Rows are points. The last column is the point's height on a tilted bowl or saddle (a function of degree 2), plus a little noise. Along how many of its main directions does it bend up, bend down or stay straight?

Points:
[[ 19   6   2  -4]
 [  8 -16  39  14]
 [ 12  -6  -9  -5]
 [  8  20   1 -12]
 [  7 -48  42  28]
 [ 15  21 -11 -19]
 [ -5 -10 -18 -13]
 [ 40  -5 -11   2]
 [-31  18  18  -4]
 [-15 -59  16   5]
 [ 16 -13 -17  -5]
 [ 12   3 -18 -14]
 [ 11 -33 -17   0]
 [ 13 -41 -21   1]
 [-30 -46   3 -12]
 [ 22 -20  41  24]
 [ 27  -1 -50 -39]
 [-26 -33 -60 -60]]
Directions: 1 up, 2 down, 0 straight

Points:
[[  9   2  25  -8  20]
 [  6   6   6 -14   5]
 [  2 -25  -3 -13  -6]
 [-12 -18 -28 -45 -21]
 [ -3  -8   8  20  22]
 [  1   4 -39  21 -34]
 [ 25 -27  23  29  12]
 [ 14  39  15  -6  -6]
 [ 23 -12  12 -13  -4]
 [ 15  16 -44  16 -52]
 [ 14  36  15  13 -16]
 [-14  15  -3  10   3]
 [-25 -17  15  -9  19]
 [  7 -24 -19 -17 -15]
 [  4  -1 -32  -2 -24]
 [ 29 -46   2   5 -17]
 [-45  19  -1 -24   0]
 [  4   6  20  15  23]
 [-20  17  -2 -27   8]
 [-20  -5  25   3  44]
 [ 60  -2  -8   3 -60]
 [ -5  10  26  12  39]
 [ 25  10  -1 -48  23]
 [-15   4  -6 -17  -2]]
Directions: 2 up, 2 down, 0 straight

Points (26 x 5):
[[-26  28  35  24 -60]
 [-22  28  20  15 -36]
 [  7  23  18  -2  -5]
 [-16   3  46   3  -5]
 [ -9   0   9  -1   2]
 [ -8 -17 -37 -17 -18]
 [-12  33  10   9 -25]
 [ 25 -29  14 -24  31]
 [ 21 -22  22  10  15]
 [ 47  14  -3   9  19]
 [  0  13  41 -32   9]
 [  6  34 -28  16  18]
 [ -6  11  12   7  -7]
 [ -5  30 -12  17   1]
 [-20  38  -5   3 -23]
 [ 25 -13 -30  -1 -12]
 [ -8 -10  36  33 -23]
 [  8   8  11   1   5]
 [  0 -26  60   6  46]
 [-18  19 -31  42  28]
 [-10 -26  18  20   3]
 [-13 -23 -22 -14  -8]
 [ -9  -3   0  -7   0]
 [-17  -5  -3  20   2]
 [-57 -20 -23 -16  13]
 [ 21  10 -17 -10   3]]
Directions: 2 up, 2 down, 0 straight
